Every row gives one point. Any point is a mix of the corners, with weights that add up to 1. It lies inside the corners' shape when no weight is negative. Say inside or outside, and name the corners with a negative weight.

Corners:
(1): [ 11 -38 -19]
(2): [-10  59   1]
(3): [-39  26 -10]
(4): [ 16 -85  31]
Points:
[-8 40  0] -> inside
[  8 -46  21] -> inside
[-7  5 -9] -> inside
[-19  52 -17] -> outside (4)

Corners:
(1): [ 18 -22  34  -4  -3 -35  10 -46 -15  29 -55]
(2): [-31 -19   4 -53 -12 -47 -42  36  21  30 -59]
(3): [ 19  11  28  15  54  -2 -24 -24  20 -19  -5]
(4): [-62  52  33   1  13  -4 -21 -45 -68 -43  25]
(5): [-44 -11 -44 -48  24  -3  35  19 -50  47 -27]
(6): [ 14 -24  21  16  28  -8 -39 -46 -65  59  20]
(7): [ 10   0  12  -6 -30  52  40  25   9  55  15]
(8): [ 23  12 -42  32 -36  34  37   2  16  43  10]
(9): [  2 -46  31  23 -38 -48 -26  42  25 -35  21]
(10): [  7   7   7 -41  36  14 -31 -41 -17 -19  37]
(11): [-10  19 -27 -35 -21  44  13  44   1 -33 -67]
(12): [-65 -45 -48  -6  48  40  -6 -27  28 -39 -53]
Points:
[  6 -11  17 -10   3 -13   1 -26 -11  13 -32] -> inside
[  3 -13 -26   3  19  47   2  -3   9 -24  30] -> outside (1, 2, 4)
[  5  -2  12  19   5  18  -9 -22 -12 -18   2] -> outside (2, 5)
[-13  -6  11 -11 -18 -43 -58  20  75 -87 -49] -> outside (5, 6, 7)

Corners:
(1): [-19   3 -12  -3  14  -8 -15  15   2  12   2  36   8 -20  14  -3 -35   5
  10  11]
(2): [-13  12  46   6  14  53  -1  13 -50 -45 -16  33  18 -18  18  -5   8 -16
   6 -35]
(3): [  4  13 -11   2  19  -6  -9   3  20   5  11 -16  29 -21  14  24  15  17
   4 -46]
(4): [ -4  17 -10 -13   6 -10  -9  21 -25  -7 -61  -4  11 -10 -68  -1 -35 -18
  -2 -13]
(5): [-13   6   2  -1   7  18  -7  17 -30   2  13   3  -4 -20  13 -20 -22 -22
   6 -60]
(6): [ -9 -11 -16 -10   4 -14  15  24  -3  -3  14  -1  14  -5  11  -3  14  31
  72  24]
(7): [-18   9  -1  -8  19 -15  -4   6   1 -22  14  -6  17  23 -59  20 -23 -20
 -15 -20]
(8): [  7  -6 -11  20  26 -10   1 -20  24 -21  19   7  27 -21 -95  31  -3 -23
  -6  -1]
(9): [-16   5 -16  24  31  -5  14  25  15   4  11   4 -23 -21  21 -14  21  24
   1   9]
(10): [-12 -30  -7 -11   2  43  38  -9  22 -24  10   8  -4 -16  -4  47 -18 -22
  -6 -11]
(11): [ 48  10  -5 -19  30 -19  15  16  24  14   8 -11  24  34 -18  10   9 -11
   1 -26]
(12): [-14 -20 -12  46  31 -19   9   4  12  12 -34  -7  10 -19  10   5  24 -14
   7 -15]
(13): [ -7 -17  19  -4  25   1 -17  10  25 -19 -31 -19 -10 -19  15 -21  -6 -12
   5   4]
(14): [-17  -1 -21   8  -6 -17  -4  31  19   1   5   2  -1  -8 -35   2  14 -25
 -10   9]
(15): [ -4 -15  -3  17 -26 -12  30  -7  -1 -29   4  -9  19 -15   7   0  -9  -6
  -8  -2]
(16): [  6 -56   7  -9  -2 -12  30  28 -32   3  16  11 -17 -18  28 -13  10  28
  -2  -2]
(17): [ 34 -16  -9   8  18 -13 -15  22  -1 -10 -20 -14  -9  -1   2  19 -31 -10
  23 -46]
(18): [-13   1  -5  -8 -21  -2   0  -4   5   6   7   0 -18  12 -30  -3  11  25
  16 -15]
(19): [ -5   9  -7 -10  29 -26  -3 -26  21 -27  -1   4   6 -26 -25  22  12 -25
   2  10]
(20): [-11   5  -3   0   7  37 -11  -3 -33 -10   8   7  16 -15  22  -1  16  -3
  -6  10]
(21): [ -6  11  45 -16 -10   7  -8  20 -15  -2 -30 -15 -35 -20  -5   3 -11  -4
  18  15]
Points:
[  0  -8   1   1  11   2   4   9   0 -12  -6  -6   1 -11  -6   6   1  -8
   5 -17] -> outside (1)
[ -1   1 -18  39  60  -8 -17   0  30 -22  18   3  45 -19  31   0  12 -32
   2 -24] -> outside (4, 10, 16, 18, 21)
[ -6  -1  -1   2  13   4  -1   5  -2 -11   0   5   9 -12 -15   6  -3  -7
   3  -6] -> inside
[-15  -1   0   6  10   4  -3   3   3 -14  -7  -1   3 -21  -2   4  -3  -7
   7  -8] -> outside (11, 16)

Corners:
(1): [-37  28  -9  11   4 -23  -8  13  18   5 -16 -19  28  11 -14  14 -21   0
   3 -16]
(2): [ 23 -18 -30 -13 -29 -10  -1 -17  26 -12 -41   0   1  16   3  12  18   3
 -22  -6]
(3): [ 15 -15 -17  44  24 -20 -16  22 -50  -3  28 -26  -3  34 -41   5  18  15
  -9  -6]
(4): [-13  -8  22 -10  -2  -2  26 -11  -9  23  17 -34 -11   4 -14  32  26   3
   1  16]
(5): [-17  27 -13 -26  33 -20  38  -9 -37   5  30  -1 -13  28   8  31  17  21
  16  -4]
(6): [-28 -23 -22 -34  -1 -10  16  10  -6  12   6   8 -11  15  14  22 -19  95
   2  -5]
(7): [ 27 -17  18  12  -5  13  17  15 -19  77 -34   1  15  15  -5 -12  15  15
  16  -6]
(8): [ 21  20 -14 -13 -25 -11   6  17  37 -23  12  -5 -22 -25 -27   7  11   0
   0  -7]
(9): [  0  -8 -13  34  11  53 -54 -14 -14 -18  28  24  19  10 -11 -14  28  10
 -23  -5]
(10): [ 22  -5  17  72  -1 -15  35   1   4  59 -16  -1  -6  12 -14  36  16  -6
  15  -8]
(11): [ 34 -30 -12  -9 -17  38 -10 -29   3   9 -69  18  15   4 -15   8 -21  11
  40  -6]
(12): [ -1 -18   0 -17  -3   7   8  -6   5  -8   6   2   3 -51   5 -44  16  36
  13 -22]
(13): [ 14   8 -12  -5  81 -21  22  -4  -9   2  29 -38   3  43  -9  15  12  24
   1  23]
(14): [ 17 -19  21 -33 -27  25  12 -12  19 -18  23   4   4  -1  11  13   6  -3
 -13 -20]
(15): [ -3   2   7 -23 -24   6  13 -23  26 -18  10  12  10 -11  -8  -9   1  17
 -23  -3]
(16): [ 17  40  -5   3 -13 -28  25  -8   0 -15  18 -31 -23   1  -3  23  -4  20
 -15  -1]
(17): [ 28   0   5  -8   1   9   0  -4  14 -16  13 -18   2 -35  10 -20  -2   7
  56  48]
(18): [ 19  11  12  53 -25 -37   5   4  21   2 -84 -16 -27  27 -10  10  -9 -15
 -30 -11]
(19): [-17  18   4 -18   1 -22 -43  -9  17 -10  21   4  14   1   3  15 -26  38
  20 -12]
(20): [ 31  10  -6   2  64   9 -16  11 -55   0 -24  24  17  36   7  28  -1  35
  19  46]
(21): [ 26  25 -23  31   7 -40 -32  -6  10   5 -13   2 -30  -9  -4  34 -58   3
  -8  24]
Points:
[ 4  0 -2 -3  5 -4  6  0  2  4  2 -8  2  9 -6 11  2 16  2 -2] -> inside
[  5  -7  -5 -10   8   4  -5  -1  -3  -8   1  -2   8  11  -7   1   9  19
   3   1] -> outside (10, 16, 21)
[ 20  -5   7   8  -8   8   2  -5  10   3 -14  -9   7  -1 -12   0  10   0
  10   2] -> outside (5, 6, 21)
[11 -2 -3 10 -1 -3 -5  1  2  4 -7 -5  1  5 -8  4  0 14  2  1] -> outside (5)
[ 3  3  2  3  5  3  4  0 -3  2  3 -3  5  7 -8  7  7 15  6 -2] -> outside (2, 21)
